Each row of a before or after table is a point. One or more steps were done to the points. Then noise was added and the rows were shuffled. The steps act on columns, c1 being the first. Write out the steps. A step turns or swaps two columns, mirrors them in a line or flattens them onto one, adds a multiple of one to another, or multiplies or shifts one. Angles are multiples of 10 degrees, from the lower column toward the higher: turns from -170 to 170, lines from 10 to 170 but not 90. Use the fewest steps. Two steps may share a column if one is a turn and the other turns, adds or multiplies; they go together, in the order done. Otherwise the lowest column goes first.

Before (11 x 3):
9	-30	-12
6	-13	-13
4	5	14
-1	-5	-13
11	-8	-15
4	11	-5
-1	-3	-11
-6	3	-5
8	11	-10
-1	-1	33
1	6	-8
After (11 x 3):
-14	10	13
6	24	1
14	-10	-11
-37	-2	22
17	20	1
18	-25	-2
8	14	-3
4	7	-9
21	-14	-1
12	-6	-7
19	-59	0
Steps: multiply c3 by 1.3; turn c1 and c3 by 60 degrees; multiply c2 by 2

Before:
5	43	-8	-11	1	6
8	39	24	-6	9	2
13	-47	6	-7	25	11
-9	-22	12	-18	8	21
-30	-1	0	1	26	-36
11	28	14	23	-2	-1
-9	-28	-12	-11	-5	-3
17	-37	-3	7	-10	38
-5	-32	-4	-1	4	44
-25	29	-8	2	46	-16
-30	40	-30	3	33	-22
-16	-23	10	10	-18	30
After, 12 rows:
-3	-25	-1	22	-13	56
-2	-14	0	-1	-41	-37
11	-24	14	3	-1	1
-7	45	14	7	2	12
2	-32	5	-2	-8	43
-22	7	10	-5	-50	-25
-7	-32	2	-4	19	30
-8	36	-19	18	1	26
-5	25	-25	-10	12	-22
-6	26	25	-16	-43	-50
-29	-59	-1	12	-5	25
25	-15	-14	-8	3	23
Steps: add -0.5 times c5 to c2; turn c1 and c5 by 130 degrees; turn c3 and c4 by 150 degrees; add 1.5 times c4 to c6

Before, 9 rows:
-12	-29	-9	6	12	2	33	-15	-6	1	14
18	-9	-7	10	34	7	-2	-23	37	-27	8
6	10	-34	-6	-14	-24	-17	13	12	13	-49
31	-21	-9	3	7	0	13	26	-20	4	2
-32	22	-5	-14	2	-17	12	10	17	-4	-2
-32	-6	-28	-17	6	23	38	30	3	40	-20
25	10	2	12	20	-19	18	-9	2	37	2
-12	20	-7	-44	33	-8	-12	-29	42	18	11
-9	16	-26	-10	-13	-8	40	5	-16	-1	-55
After:
-32	-21	6	-4	6	-35	38	3	-40	29	-20
6	12	41	-17	-14	-4	-17	-2	-22	3	-49
26	23	11	-3	20	16	18	31	-18	14	2
-12	2	11	-60	33	2	-12	34	-23	-35	11
-13	-41	6	42	12	-8	34	12	11	-1	15
-9	18	25	-28	-13	-10	40	-5	8	13	-55
-32	24	14	-39	2	10	12	-10	-14	-10	-2
18	-8	1	19	34	-10	-3	1	3	-51	8
31	-31	6	29	7	-6	13	-17	-2	28	2
Steps: multiply c2 by 2; turn c2 and c4 by -40 degrees; turn c3 and c6 by 140 degrees; turn c8 and c10 by -140 degrees; turn c9 and c10 by -130 degrees

Before, 11 rows:
10	-9	-4	-15	0	33	13	11	-15	0	-7	25	8	-15
3	-9	0	-3	2	1	-3	1	10	1	-7	39	1	-14
-8	-16	-10	10	0	2	-14	17	-35	11	-8	-50	-25	3
-12	-14	13	-25	16	10	2	9	-15	5	37	-22	-25	33
1	-34	33	-35	12	2	10	-10	-26	15	26	-29	-25	11
1	4	-7	-18	-8	-12	14	16	-16	-11	-14	12	-4	-3
18	-27	-3	-19	-13	11	2	10	7	-14	-9	17	3	7
10	-10	40	-31	-2	10	-9	-2	-18	-8	50	-26	-21	5
21	0	-1	2	0	11	18	-12	-2	-21	-10	30	-6	7
-16	-9	-4	-8	-26	15	-1	9	-22	25	-7	-31	-39	5
6	6	4	-10	-3	14	7	5	8	8	-27	-1	10	-1
After, 11 rows:
-29	-21	-3	4	-14	-12	14	17	10	7	-17	12	-4	-8
-27	-9	-14	-6	9	1	-2	1	-4	7	-3	40	1	0
-12	-2	7	26	10	11	2	11	12	0	-17	17	4	-3
-23	-11	-1	3	9	14	7	4	1	26	-6	-1	11	4
-29	5	10	60	-28	1	10	-10	-7	-16	26	-29	-25	34
-20	-15	-14	8	-16	33	12	11	3	6	-4	24	8	-4
-20	-8	4	37	-17	10	-8	-2	5	-47	19	-26	-21	39
-46	10	4	24	-17	16	-1	9	29	19	18	-31	-40	-4
-42	-4	32	36	-18	10	2	9	-13	-29	22	-22	-26	14
-38	34	3	25	-35	2	-14	17	5	13	5	-50	-24	-10
-9	-9	7	-13	-1	11	18	-13	0	-2	-23	31	-6	-1
Steps: shift c1 by -30; add 0.5 times c12 to c2; turn c2 and c4 by -130 degrees; swap c3 and c14; turn c5 and c9 by -100 degrees; turn c10 and c11 by 60 degrees

Before:
15	4	20	48	7	-7	18	12	-32	-24	-23	8	23	8	-36	18	-27	16	-17	-20	7	18	18	-53
-42	-45	-36	4	3	1	-37	9	-12	-4	21	19	-15	36	-26	-24	11	-17	19	12	11	-13	13	-17
8	-3	-39	-1	13	-32	5	-10	-2	12	30	18	14	-6	6	26	-5	-14	32	-23	-36	-19	35	6
18	12	-32	3	-1	16	-30	31	-5	17	23	7	-33	34	-37	-34	29	-15	-10	8	-18	-11	-30	15
17	38	16	9	-13	-21	-17	-32	-22	-10	11	-46	-22	-25	-33	-28	-9	-31	28	1	19	11	26	-4
-13	20	-29	14	4	-17	-20	1	0	22	-12	-17	8	14	3	-8	0	-6	26	-1	-9	-1	-25	-22
11	15	-10	-1	14	-30	1	-24	-60	-40	15	-19	-11	5	-10	-45	-13	6	1	4	18	-1	-5	0
-4	17	-13	-44	-10	29	-12	-5	-46	-11	29	32	1	24	-4	-1	10	6	-22	4	12	16	18	17
28	-18	-34	8	-14	7	-25	-21	1	-19	27	-4	17	-20	13	53	-17	35	-33	8	-24	-20	5	-39
After (9 x 24):
-13	15	-26	12	4	14	3	-2	9	23	-11	-16	7	11	1	-6	4	-14	23	-24	-9	3	-29	-2
29	-18	-36	2	-32	5	-7	9	15	-20	26	-6	15	-24	-21	41	-14	35	-30	-19	-19	-10	3	-7
9	13	-10	4	34	27	-4	-10	-48	-46	12	-21	-5	5	-20	-35	-10	-7	-6	2	20	0	-2	20
7	-3	-37	-4	-9	25	25	2	-5	11	29	16	17	-2	-11	9	-4	-21	32	1	-37	-8	37	4
16	14	-37	8	20	-18	-9	-33	-10	14	23	6	-32	28	39	-19	27	-10	-11	-27	-17	-4	-30	3
22	41	21	13	4	13	-1	-38	-15	-11	12	-46	-23	-27	-25	-12	-13	-31	27	-12	17	3	28	9
16	-3	18	45	-6	13	18	-38	-6	-30	-20	6	30	2	22	5	-25	10	-19	17	9	10	15	2
-46	-42	-32	6	15	-8	-13	-21	-3	-5	20	26	-15	34	16	-15	11	-13	17	-39	7	-2	13	4
-4	18	-15	-42	-2	-27	-5	-3	-39	-12	33	35	-7	26	-7	6	11	16	-21	-15	9	4	22	23
Steps: turn c4 and c13 by 10 degrees; flatten c5 and c16 onto the line at 130 degrees; mirror c6 and c18 in the line at 80 degrees; turn c7 and c20 by 90 degrees; mirror c8 and c15 in the line at 40 degrees; flatten c9 and c24 onto the line at 150 degrees; multiply c22 by 0.4
